Rows are points. Two turns around zero, p and q, are shown by what they do to some points. Where does a point land after both, in the order given? Backwards means that the second turn is done in reverse. Each puzzle has new turns, and all numbers are rounded.
In the rows, zero is written as 128.

Turn p:
[90 86] -> [105  76]
[115 142] -> [111 137]
[179 156] -> [167 171]
Turn q:
[147  59] -> [124  57]
[ 92 175] -> [109 184]
[151 116] -> [146 109]
[106 167] -> [120 172]
[143 122] -> [140 118]
Where do these land?
p, then q backwards: [ 66 151] -> [ 65 109]
p, then q: [169 128] -> [169 128]
p, then q: [149 105] -> [149 105]

Turn p:
[ 77 148] -> [ 73 127]
[137 176] -> [118 176]
[144 112] -> [149 120]
[153  76] -> [171  90]
Turn q:
[111 177] -> [111 177]
[ 95 132] -> [ 95 132]
[146 102] -> [146 102]
[197 101] -> [197 101]
[ 92 129] -> [ 92 129]
Where do these land?
p, then q: [112 176] -> [ 94 166]
q, then p: [160  65] -> [182  83]
p, then q: [136 157] -> [124 158]
q, then p: [104 114] -> [111 106]

Turn p:
[ 97 133 139] -> [ 96 125 138]
[102  88  67] -> [151  75 179]
[136 123 161] -> [122 162 127]
[177 168 145] -> [143 151  68]
Turn q:
[ 31 112 110] -> [118  91 220]
[138 112 147] -> [150 120 116]
[164 144 143] -> [137 154  96]
[126 146 127] -> [122 144 133]
[181 125 114] -> [114 130  75]
Where do these land?
q, then p: [151 110 119] -> [143 107 145]
p, then q: [160 105 165] -> [115 180 119]
p, then q: [151 146 134] -> [ 99 130 121]
q, then p backwards: [ 50 151  93] -> [ 59  74 139]

Turn p:
[125  81 105 161] -> [ 93  82 134 150]
[127 177 113  99] -> [169 141 131  88]
[156 121 159  88] -> [157 163 141 162]
[ 82 109 126 154] -> [ 76 119 137 112]
[103 100  80 153] -> [ 98  74 146 114]
[175 180 186 113] -> [175 189  79 143]
Turn q:
[126  99 117 155] -> [130 106  99 148]
[148 118 123  87] -> [164 157 138 129]
[138 209  91 139] -> [ 65 159 178 157]
[138 107 129 152] -> [135 102 116 144]
[ 93 149 225 157] -> [104  62 148  46]
[160 117  92 102] -> [156 160 132 164]
[ 92  97 120 104] -> [140 149  85 107]
Where do these land?
p, then q backwards: [118 129 206  87] -> [132 158  66  72]
q, then p backwards: [ 91 149 167  76] -> [ 75 181 123 108]
q, then p: [115 106 103 146] -> [120  92 127 113]
p, then q: [153 145 116 122] -> [147 127 139 153]
q, then p: [129 139 112 172] -> [ 82 114 132 122]
q, then p backwards: [162 100  63 165] -> [191  82 161 144]

Turn p:
[151 114 134 142] -> [140 151 140 116]
[120  87  62 134] -> [170 129 150 191]
[133 225 152 118] -> [ 78 130  45 100]
[130 127 150 101] -> [131 105 126 102]
[105  89 141 145] -> [119 124 177 133]
Turn q:
[104  88 142 130] -> [ 95 126 159 109]
[191 166 143 139] -> [146  95  84 177]
[189 139  88 119] -> [146 108  59 118]
[ 77 141 158  95] -> [156 134 191 124]
[113  88 139 171] -> [ 69 141 140 132]
[ 92 145  98 114] -> [155 165 137 106]
Where do these land?
q, then p: [174 100 120 145] -> [139 108 147 177]
p, then q: [127  97 117 105] -> [105  97 119 133]
p, then q backwards: [152  93 127 103] -> [119 147 129  83]
p, then q: [ 84 102 137 112] -> [ 86 113 159 125]
q, then p: [138 191 109 145] -> [137 186  96 144]
q, then p: [ 66 102 125 152] -> [ 73  98 102 103]
q, then p: [156 212 161 135] -> [139 221 143 133]

Turn p:
[104 149 131 105  64  76] -> [154 157 176  76 133  85]
[115 175 110  62 105  80] -> [115 175 130  75 148  62]
[146 160 144  72 109  73] -> [138 170 110  68 114  82]
[125  68  94 163 161 154] -> [111  53 123 162 139 152]
[121 100 144 184 176 138] -> [160  90 103 169 143 168]
[135 102 167 101 127 192] -> [ 89 138 126 115 107 197]
[ 97 171 135 100 120 127] -> [121 178 136 115 157 118]
[153 126 102 181 139 158] -> [126 103 131 192 108 132]
[156 100 125 184 150 154] -> [139  87 118 179 103 155]
Turn q:
[125 140  73 137 126 135] -> [134 131 101 154  95 156]
[177 112 184 209  96 120] -> [202 113 164  96 194 161]
[122 164 111  93 143 157] -> [ 92 116 140 136  81 130]
[115 102 136  96  95 138] -> [138 123 111 103 113  85]
[142 142 121  44 182  55] -> [ 75 173 160 203 128  63]
[126  92 142 189 128 172] -> [151 136 114  68 147 177]
[ 89 144 129 129 127 119] -> [104 104 105 136 138 126]
Where do these land?
q, then p: [112 135  81 162 164  96] -> [116 128 142 200 148 134]
q, then p: [155 160 175 133  78 184] -> [114 110 121  56  81 169]
q, then p: [144 158 182 135 191 170] -> [122 171 124  92 165 201]
p, then q: [ 88 140 132  98 113  79] -> [ 94 150 168 160 126  96]
p, then q: [124 109 167 144 123 165] -> [133 112 138  83 100 146]
p, then q: [168  91  78 142 116  78] -> [176 164 102 138 164  77]
q, then p: [105 103  81  80 112 124] -> [141 124 169 132 129  64]

Turn p:
[138 162 141 107  88 119] -> [150 148 123 156 162 154]
[145  96  81 130 190 156] -> [126 117 155  54  92 105]
[144 156 166 152 137 124] -> [ 97 122 150 147 164 125]
[135  95  61 210 153 160] -> [125 122 121  71 114  26]
[178 163 143  95 145 130] -> [136 129 173 113 166 167]
[112 153 145  99 112  64] -> [153 124 147 194 119 158]
[ 40  90 121 128 104 161] -> [104 161  54 135  68 121]
[133 108 166 103  95 110] -> [134 101 100 153 139 168]
Turn q:
[129  73 123 152 186 141] -> [111 148 174 175 137 174]
[109  89 145 152 124 148] -> [ 87 146 121 138 140 157]
[151  79 171 174 149 142] -> [ 90 137 148 130 111 201]
[163 212 104  54 118 152] -> [209  55  95 123 136  86]
[133 135 100 146  88 133] -> [105 119 104 136 102  98]
[102  97 138 118  90 108] -> [ 85 139 127 100 151 108]
[ 91 215 128 108 181 110] -> [229 169 114 123 138 111]
[146 125 116 120  88  89] -> [108 113 141  97 109  89]
Where do these land?
p, then q backwards: [ 91  82 161 103 105 123] -> [148 141 139 166 108 185]
p, then q: [129 161  66 107 133  88] -> [136  89 124  78  81 155]
p, then q: [127 182 162 124 103 165] -> [187 159 107 159 128 142]
q, then p: [118 111  66 148 186 164] -> [ 85 115 131 144 171  56]
q, then p: [119  89 157  84 137 116] -> [ 85 121 152 112 102 162]
q, then p: [119 179 168 164 134 151] -> [172 168 124  85 156 122]
q, then p backwards: [194  92 118 166  99  89] -> [100 101 137 129 217 119]

Turn p:
[118 164 106 148 191 105  93 106] -> [116 175  99 139 139 100  91 181]
[115 110 156 150 103 128 101 158] -> [110 103 150 158 118 166 133 140]
[112 120 131 109 132 110 115 108] -> [140 123 102 138 152 133 130 137]
[106 104  58 140  92 156  92 152] -> [154 107 175 181 112  85 163 152]
[107 116 104 120 193 166 106 133] -> [162 127 123 152 113  94  66 147]
[149  98 107 103 100  93 173 143] -> [121  94 148  95 170 108 157  97]
[167 179 151 108 139 158  96 132] -> [ 97 141  81 135  70 119 120 114]
[131 140 156  97 108 100 159  95] -> [132 131  91  91 153 153 155 107]
[136 129 149 200 153 171 122  85] -> [138 205 154 153 106 160  93 117]
[110 122 139 137  93 128 225 138] -> [154 117 176  49 136 158 152 106]
[157 125 150  95 105  92 126 158] -> [ 84  85 109 117 141 133 147 110]
Turn q:
[113  79 163 115  81 176  61 159] -> [ 84 128  64 153 120 151  94 202]
[161 105 145  82 114 166  92 141] -> [136 152  86 171 151 157 109 161]
[133 132 109 126 194 122 119 131] -> [129 145 148 116 128 173 120  84]
[114 141  98 157 172 133 156 139] -> [121 114 169  89 144 150 138 101]
[139 110 117 165  90 110 149  93] -> [ 97 116 138 146 133  72 154 119]
[ 97 133 116 113 155 102 157 104] -> [145 131 165 121  95 136 160 111]
[149 150 160 117 183  74 149 146] -> [179 116 108 111 110 145 134  59]
[114 162  76 152 107  90 144 119] -> [123 153 163  84 126  76 145 116]
[117 164 130 160  93 135 131  86] -> [124 112 164 135 122  72 104 141]
[143 105 167  93  90 171 123 162] -> [143 113  74 154 151 145 124 184]
Where do these land?
p, then q: [142 134 159 137  95 114  85 147] -> [ 96  92 154 108 128 129 142 162]
p, then q backwards: [107 135 107 110 128  66 136 100] -> [155 123 103 123  90 148 152 174]
q, then p backwards: [154 129 146  96 108 129 128  62] -> [127 101  90 142 128 164  74 112]
q, then p: [105 187  94 112 163 160 114 119] -> [ 97 117  77 146  79 157 112 108]
q, then p: [182  75 128 131 118 151  96 163] -> [164 153 151 133 118  80  96 180]
p, then q: [138  92  47 162 126 134 129 109] -> [159  90 108 121 103 105 111  56]
p, then q: [102 154 157 115 146 167 144 132] -> [127 164 106 147 157 113 119 163]
q, then p backwards: [172 116 169 156 109  95 198 183] -> [130 114 114  22  96  98 144 116]
p, then q: [101 101 141 124 158 177 122 169] -> [ 84 135  75 159 133 116 103 140]
q, then p: [129 141 119 146 151 107 131  80] -> [125 155 110 132 144 176 143 122]
q, then p: [ 76 145 141 121 106 108 124 142] -> [113  82 127 125 127 121 169 115]

Turn p:
[171 139 129  92 142 132 116  77 109] -> [161 154 176  90 120 107 147 140 133]
[137 148  91 213 129 166 134 195 158] -> [121 138  85 237 109 116 126  90 118]
[117 118 141  85 121 142 132 123 154] -> [125 100 141  94 115 143 132 103 124]
[144 140 148  89 155 107 107 114  98] -> [131 168 158  87 145 141 137 138 143]
[118 143 121 119 118 125 166 104 115] -> [128 116 110 107 109 113 150 153 140]
[131 121 153 187  93 157 118 166 139] -> [105 103 121 194 160 118 138 109 100]
[166 107 147  93 142  99 146 118  93] -> [164 154 128  81 154 143 150 149 114]
[ 84 144 131 119  92 102 111 119 136] -> [ 93  93 143 126 124 149 113 157 151]
[103 126 141 133 168 126 138  98 132] -> [126 131 114  99 138  99 109 116 159]
[ 99  92  87 194  94 163 105 172 136] -> [ 95 109 104 203 116 116  82 122  74]
[129 123 113 136 132  97 131 119 166] -> [158 109 122 137 122 141 103 129 152]
[136 136 133  75 150 120 130 131 102] -> [127 161 137  82 121 151 145 129 129]
Turn q:
[125 134  85 151 104 129 150 115 136] -> [126 163 107 133 127 126 124 167 107]
[163 134 136 124 139 111 132  82 114] -> [133 118 104 132 158 100 167 118 121]
[111 127 114 158 141  99 158 134 126] -> [123 161 142 167 135 135 129 129 108]
[117 177 111 139 116 124 134 143 117] -> [124 131 137 130 145 114  88 144  96]
[194 120  97 132 143 111 133 142 132] -> [142 100 120 153 162 151 159 171 127]
[116 108 164 110 132 190 157 113 106] -> [126 153 142  58 132 142 149  94 138]
[100 133 110 104 148 157 141 134 134] -> [157 154 153 107 127 126 111 133 146]
[178 117  89 129 135 146 130 144 225] -> [207 110  92 142 101 180 137 179 127]
[117 114 148 133 118 122  74 149 105] -> [ 85  97 127 134 118 131 105 111 159]
[ 96 134  88 115 121 125 136 125 115] -> [125 160 144 128 126 101 111 156 137]
[111 115 189 102 102 107 154 117 115] -> [103 121 155 110  94 105 163  87 103]
[109 124 204 138 135 116  37 139 113] -> [ 86  66 113 140 110 125  93  50 166]
Where do these land?
q, then p backwards: [116  78 133 163 154 116 114 158 168] -> [136 166  97 125 125 104 119 180 168]
q, then p: [121  87  96 156  79 129 149 106 140] -> [ 88 123 102 159  81 148 156 146 131]
q, then p backwards: [138 167 125  74 119 133 122 146 109] -> [122 103 144 122 107 130 116  66 132]
q, then p backwards: [156 169 156 113 134 151 104 127  99] -> [105  87 175 126 128 131 136 105 148]
p, then q backwards: [128  59 121 115  85 123 141  88 123] -> [166 192 128  98  92 139 136 149 146]
p, then q backwards: [118 115 118 165 178 164 158 174 170] -> [105 138 172 176 148 115  89  76 154]
q, then p: [114 184 162 111 132 124 132 154 131] -> [131 144 166 100 174 120 117 148 111]
q, then p backwards: [143 113 139 157 165 113 146 122 171] -> [174 132 120 136 127 121 143 174 151]
q, then p: [111  98  89 117 125 118 121  67 118] -> [146 115 101 156 100 164 133 142 178]
q, then p: [156 176 132 118 134 104 114 154  94] -> [128 154 114 106 177 128  85 118 116]
p, then q: [105 106 129 136 118 124 140 109  95] -> [119 120 166 147 127 122 117 143 150]
p, then q: [130 184 137 111 112 139  93 131 116] -> [132 144 140 113  98 138 114  86  88]

Turn p:
[116  84 137 113 125 147 106 160 151] -> [145 122 110 142 178 133 130 128  91]
[118 114 127 148 116 121 141 177 129] -> [130 124 122 100 149  96 110 126 100]
[120 139 115 129 108  83 104 158 147] -> [130 124 149  97 122 145 111 101  85]
[144 124 142 124 173 138 187 121 136] -> [108 102  87 109 137 118 146 140 178]
[121 120 150 134 118 110  96 125 101] -> [156 159 129 126 114 141 116 144 110]
[160 112 138 151 144 158 105 100 128] -> [127 126 129 156 121 132 163 176 125]
[139 102 118 126 158 153  99 134 111] -> [147 145 133 136 154 126 170 147 124]
[113 225 123 140 126 124 127  87 136] -> [ 72 150 141 142  53 136 131  90 145]
[149 120 123  87 105 147 155 112 116] -> [124 120 144 149 155 137 104 135 172]
[100 140 108 130 107  98 160 106 124] -> [142 110 136 122  96 115  99  95 149]
Turn q:
[110 118 183 168 139 103  88 120 172] -> [107 189 122 149 114 140 137 117 192]
[149 109 111 114 127 123 158 127 156] -> [149  97 131 126 137 164 119 127 138]
[135 162 125 110 100 149 172 153 163] -> [181 102 103 125 159 111 100 139 144]
[155 138 145 135 154 128 131 154 118] -> [153 148 121 156 129 136 142 129 106]
[137 118 156 132 109 121 168 104  95] -> [145 113 122  96 123 125 183 131 130]
[126  99  98 172 141 115 122 143 127] -> [102 129 165 153 158 145 139 111 128]
[ 81 131 128 109 141 125 119 170 139] -> [136 159 133 118 139 114  86  90 122]
[140 121 108 116  94 143 110 121 112] -> [119  94 146 131 107 105 123 139 123]
[150 166 101 103 115 123 105  95 105] -> [ 97  92  94 134 102 111 121 149 101]
[ 97 117 124 121 160 150 106  92  91] -> [ 88 155 145  91 112 129 129 148  95]
Where do these land?
p, then q: [ 90 161  99 154 165 102 106 101 103] -> [146  71  86 107 125 110 153 145 157]
q, then p: [129 109 116 125 110 127 111 140 107] -> [147 129 113 130 112 134 104 143 127]
q, then p: [136 122 154  82  99 118 159 129 131] -> [132  94 164 141 153 155 116 148 144]
q, then p backwards: [140  83 111 118 120 154 137 102 132] -> [176 125 110 131 118  95 126 114 132]
p, then q: [148 132 162 111 150 150 109 146 134] -> [132 144 128 120 167 118 106 134  96]
q, then p: [159 158 118 109 117 118 137 149 158] -> [143 106 160 128 129 118 160 153 106]
p, then q: [103 161 145 117 128 152 160 158 128] -> [ 75 133 103 114 139 132 101 117 128]
q, then p backwards: [ 92 109 104 185 171 109  66 118 165] -> [155 205 145  73 100 175 122 134 121]
p, then q: [139 138 145 146  87 135 131 104 108] -> [124 142 133 162 122  92 127 111 152]
p, then q backwards: [143 108 125 132 132 114 164 133 115] -> [116 133 128 120  98 147 148 114 144]

Turn p:
[121 111  97 114 128  92 120 139 124  90 123] -> [102  92 135 125 147 143 129 158 137 154 139]
[147 123 144 120 135 153 120 101  94 149 146] -> [118 147 153 126  98  94 134 121 122 110 107]
[145 116 158 104 127 138 110 139 155 106 133] -> [118 158 128 133 110 138 121 145 104 147 160]
[104 125 104 165 144  91 111 132 147 124 147] -> [133 103 144 131 159 154  82 131 151 120 131]
[126 126 159 163  90 125 160 103 138 151 124] -> [169 125 140 129 134 114 144  77 122 112 154]
[116  96 146  96 103 114 169 127 153 144 123] -> [142 142 123 157 150 100 154 114 136 162 164]
[146 147 146 100 140 110 119 137 103 134 103] -> [115 132 125 123  92 141 145 120 139 161 107]
[ 97 157 109 146 117 149 114 119  98 152 101] -> [151 127 118  90 130 130 149 128 158  97  94]
[143 117 104 102 144  96 133 110 151 138 102] -> [ 88 120 107 129 135 120 122 109 159 153 146]
[163 163 121 113  90 148 136 138 102 133 162] -> [133 113 123 164  82 123 161 143 115  92 120]
[132 101 121 150 154 152 116 164 147 105 139] -> [111 148 129 133 161 153 103 149  90 120 123]
[124 161 139 144 158 159 108 141 154 139 115] -> [140 162  94 111 118 151  97 123 122 113 111]
[ 99 121 116 146 133 138 147 114 100  99 146] -> [145  97 144 113 149 102 122 148 109 122 110]
Turn q:
[111 137 115 131 117 133 202 111 172 132 116] -> [109 134  84 104 133 142 129 127 155 131  59]
[115 112 102 110 122 148 104 138 131 111 134] -> [129 132 124 137 166 143 110 121 111 121 147]
[205 135 124 135 130  69 109 139 112 187 118] -> [105 110 161  74  67 134 163 148 116 163 175]
[138 124 124 149 128 150 107 109 148 115 114] -> [129 158 113 137 124 146 131 132 137 103 145]
[154 128 167 115 150 121 111 146 121 107 167] -> [174 101 125 148 121 110 156 137 105 135 149]
[103 110 117 138 155 145 118 148 133 123 129] -> [134 142 138 149 136 146 118 113  97 118 115]
[134 133 121 125 114 150 171 123 114 116 128] -> [118 122 116 111 152 110 146 114 144 111 105]
[104 144 124 107 129 143 133  92 122 144 125] -> [ 93 111 117 153 130 123 111 125 150 124 121]
[112 103 157 129 115 119 115 139 149 112 117] -> [165 136 131 127 127 135 100 154 126 118 122]
[150 148 159 109 136 156 169 127 116 118 112] -> [135  94 129 128 134 123 168 128 159 100 103]
[112 120 106 140 127  89 106 116 121 111 112] -> [137 146 133 116 112 131  89 101 134 141 149]
[121 163 121 124 122 143 112 152 112 116 136] -> [132 133 149 149 160 125 145 119 138 146 139]
[105 106 127 152 120  97 107 124 113 173 157] -> [105 145 143 130 100  96  97 145  91 154 134]
Where do these land?
q, then p: [124 130 121 122 113 128 107 127 112 128 156] -> [131 121 150 145 128 132 107 125 142 129 111]
p, then q: [135 131 148 109 121 129 114  97 107 119 108] -> [122 100 122 112 140 115 112 154 142 146 119]
p, then q: [140 138 128 136 110  93 115 101 151 138 134] -> [136 142  86 140 132 116 118 154 115 127 141]
q, then p backwards: [ 54 156 117 150 139  91 121 152 122 110 116] -> [112 117 181 135 181  89 134 138 126 167 145]
p, then q: [140 147 121 137 115 144 120 131 113 105 114] -> [129 112 131 112 161 121 122 119 128 111 123]
q, then p backwards: [136 107 120 158 115 148 108 146 109 156 130] -> [145  87 140 129 122 160 108 124 122 117 140]
q, then p: [129 117 106 106 135 149 113  85 127 138 121] -> [138 119 141 113 154 120 107 169 129 110 133]
q, then p: [145 104 119 110 182 129 124 120 122 125 123] -> [120 116 158 109 136  94 149 142 105 108 137]
p, then q backwards: [103 144 118 143 112 126 104 154 111 135 152] -> [124 127 165 120 129 145 126 146 148 123  95]
p, then q: [140 126 111 108 123 116 225 154 119  88 118] -> [ 80 135 149  81  89 105 114  85  75 108 105]
p, then q: [133 141 127 112 160 133 172 141 120 150 132] -> [101 155 143 104  98 141 115 108 143 129 133]
q, then p backwards: [133 134 151 148 108 137 111 150 184 138 130] -> [ 99 131 138 100 121 150 102 177 130 118 133]
q, then p: [135 115 178 147 148 154 113  82 144 128 143] -> [133  74 130 133 150 170 143 139 104 102 143]
p, then q: [144 102 128 106 111 115 146 150 152 134 113] -> [100 143 115 144 117 111 141 115 112 141  98]
